Every row gives one point. To make a cloud, some directions were put in groups of two or more. Within a group, all points are equally far from the middle, so they leave a hole (a ring in 2 directions, a hollow ball in 3). The other directions are filled evenly. Then the cloud was stretched, turned, moved and blurred a little. Count the holes, and give their numbers of directions, smallest first.
In the rows, zero is written as 128.

Cloud (13 x 2):
[[163 132]
 [160 103]
 [153 144]
 [123 189]
 [ 85 118]
 [111  81]
 [108  71]
 [153 109]
 [ 77 146]
 [ 57 104]
 [127  64]
 [155 115]
 [133  52]]
Holes: 0

Cloud, 31 rows:
[[150 156 144  62]
 [119  54 130 134]
 [120 137 183 180]
 [102 134 128 186]
 [207 202 134 143]
 [ 82 129 172 159]
 [115  90 110 117]
 [113  11 124 115]
 [ 98 152 189  90]
 [ 68  61 157 121]
 [117 154 203 128]
 [167 133 103 111]
 [136 167 157  91]
 [112 134 204 150]
 [110 186 116  99]
 [112 155 154 172]
 [165 118 139 117]
 [135 157 176 158]
 [148  72 168 126]
 [160 179 137 141]
 [186 171 107  97]
 [ 63  43 139 113]
 [146 186 158 163]
 [181 122 143  80]
 [137 110  92  78]
 [133  60 173  95]
 [ 94 155 166  89]
 [ 93  97 150 115]
 [156 112  94 133]
 [ 81 162 109  95]
 [174 158 130 151]]
Holes: 0

Cloud (52 x 6):
[[196 110 101 103  94 175]
 [170 111 127  42 177 150]
 [138 115 156 193 113 123]
 [162 140  86  42 129 138]
 [116 182  98  53 142 128]
 [164  63 113 111  84 150]
 [131 153  74  82 191 140]
 [137  59 167  81 165 146]
 [ 97 105  66 126 127 105]
 [ 74  96  93 114  89 131]
 [113  69 180 115 121 159]
 [146 199  57 135 112 138]
 [ 83 158 176 113 134 167]
 [104  76 161 123  91 160]
 [131 198 123 174 120 162]
 [154 117 124 134 125  46]
 [182 141 106  43 152 126]
 [150 180 130 138 162  68]
 [ 93  94 130 138 157 181]
 [167 160 143 154  78 131]
 [140 122 120  84 118 219]
 [194  87  77 110 111 107]
 [212 125 107  80 173 113]
 [163 191 140 136 180 107]
 [125 113 115 145 166  62]
 [103 101 140 168 157 152]
 [117 170 156  95 127 198]
 [177  63 166 120 164 133]
 [114 169 132  59 143 110]
 [134 177  94 168  91  86]
 [199  86 112  87 171 102]
 [152  98 133 169  76 107]
 [159 182 105 168  82 110]
 [140  98 159  96 141  67]
 [ 94 102 106 113 183 104]
 [127 203  80 157  96 124]
 [147 117 144  67 165 203]
 [191 166  95  85 108 104]
 [132 146  71  44 138 148]
 [174  81 128 124 179  87]
 [ 80 186 113  99 154  98]
 [112 136 124 100  72 105]
 [ 93 152 137 115  71 153]
 [115 108  83  55 170 139]
 [174 104  71 119 157  91]
 [108 174 131 189 104 138]
 [163 198  87 126 142  83]
 [103 121 125  86  96  85]
 [ 89 183 101  79 125 109]
 [144 184 142 144 175  90]
 [151 157 173 158 161  97]
 [136 149 123 146 148  50]]
Holes: 3 (2, 2, 2)

Cloud:
[[108 116 147 108 142 121  74 165 130]
 [153  94 108  76 113   7  74 149 152]
 [ 71  96 134 129  87 158  81 106  94]
 [149 116 188 142 133 153 138 101 130]
 [154 134 136 158 168 159  57 101  83]
 [178 150  78 167 121 133  94  81  96]
 [116 157 160 143  75 178 104 130  88]
 [116 121 119 136 145 188 109 148 136]
 [118  86 194 194  92 108  75 145 144]
 [171 173 199 142  99 102 140 114 158]
 [180 144 123 120  85 141 137 119 103]
 [125 135 124 208 123 182 140 100  90]
 [130 189 168 167  91  92  48 143 149]
 [179 139 101 120 155  25 109 149 138]
 [175 164 135  82 122 141  68 127  67]
 [125 142 121 155  66 132 119  77 141]
 [107  87 115  89 115 130 204  84 149]
 [ 91 104  80 100  94 172 164  99 102]
 [101  73 106  73  73 130 124 178 157]
 [134 170 127 228 104 151 128 110 122]
 [163 144 135  88  88  46 105 140 124]
 [182 191 103 123 104  37 105 159  98]
 [133 116  66 151 155 171  98 113 120]
 [139 167  58 106 135 119  83 124 103]
 [119 172  99 164 129  94 101 161 133]
 [166 138 122 105  78  98 202 137 109]
 [165 112  80 104 123 149 153 113 162]
 [103  98 105 102 117 128 154 108  78]
 [150 159 186 181  78 134  93 113  90]
 [144 153 171 120 120  86 114 139 110]
 [150 163  85 102 146  98  89  99 100]
 [109 101 144 132  52 189 109 170 118]
 [103 123 111 184 166 102 118 165 196]
 [153 194 184 163  71 148 149 100 101]
 [136 124 162 133 131  70 131 107 146]
 [103 149 132 101  97 138 117 171  85]
 [137 118  93  84 101 132 172  73  87]
 [127 137 190 134 112  66 162  99 180]
 [107 141 125 106 100 179 118  59  70]
 [147 167 154 163  61 210 122 115 102]
 [150 137 144 141  60 145 121 111 101]
 [ 84 116 192  91 112 156  70 135 123]
 [132 100 109 110 133 137 120 157 174]
 [ 56  83 120  95 113 161 105  90  76]
 [183 177 111  92  69 113 115 151  91]
 [117 121 162 134 152 128  97 146  73]
 [127 135  88 140 114 100 124 132 123]
 [115 134 117 142 106 127 130 174 189]
 [ 99 135  58 134 169 123 136 105 210]
 [177 202  96 124 148 160 168 146  87]
 [135 109 101 174 144 136 148  99 181]
 [169 140 123 156 119 123 200 113 119]
 [147 112 118 139 135 156 148  64 121]
 [144 177 111 166 137 121  90 110  99]
 [160 117  83  91 143 167 144 130  73]
 [163  84 142 130  54 105 148 100 164]
 [109 141 127 124 175 173  82 147  70]
 [ 96 130 182 149 147 179 110 152  70]
 [134 128 136 120 151 209 108 145 102]
 [107 163 131 144  95 134 191 116 115]
 [ 97 154  66 141 162 175  97 102 100]
 [126 188 178 158  80 109  85 140 151]
 [164 187 169 134 110 101 137 113 134]
 [ 97 148 111 115 145 130  87 105 118]
 [148 168 158 162 133 157  78 160  64]
 [200 183 102 131 129 108 112 189 134]
 [172 128 120 118 100 122 120 119  20]
 [170 145 115  80  64 188 144  99  49]
 [142  93 139 124  89  75 101 169 165]
 [198 209 126 147 129 131 168 112  81]
 [197 152 103  83 118  66 183 130 145]
 [149 127 105 176 121 172 135 137 114]
 [113 125 102 128  61 114 172 127 144]
 [124 103 120  82 166  79 139 168 102]
 [200 132 144 164 163  93 112 128 115]
 [139 115 126 101  84 186 115 113 119]
 [137 129 158 105 188  54  92 143 132]
 [152 120  57  85 120 165 145 157  84]
 [117 128 103 132 121 140 115 175 137]
 [125 109 124 166 151 106 143 157  73]
 [174 179 114 126 148 156  89 112  48]
 [138 147  80  94 118 203 141 154  49]
 [206 210 101 133  82 117 100 143 139]
 [ 99 140 103 159 130 131  60 174 120]
 [141 145 145 204 133  99 131  99 150]
 [ 58 119 169 136 116 151 136 106  89]
 [120  98 122 123 143  77 119 110 149]
 [154  97 116 170 125 110 182 125 119]
 [208 154  77 133 107 138 181  69  22]]
Holes: 0
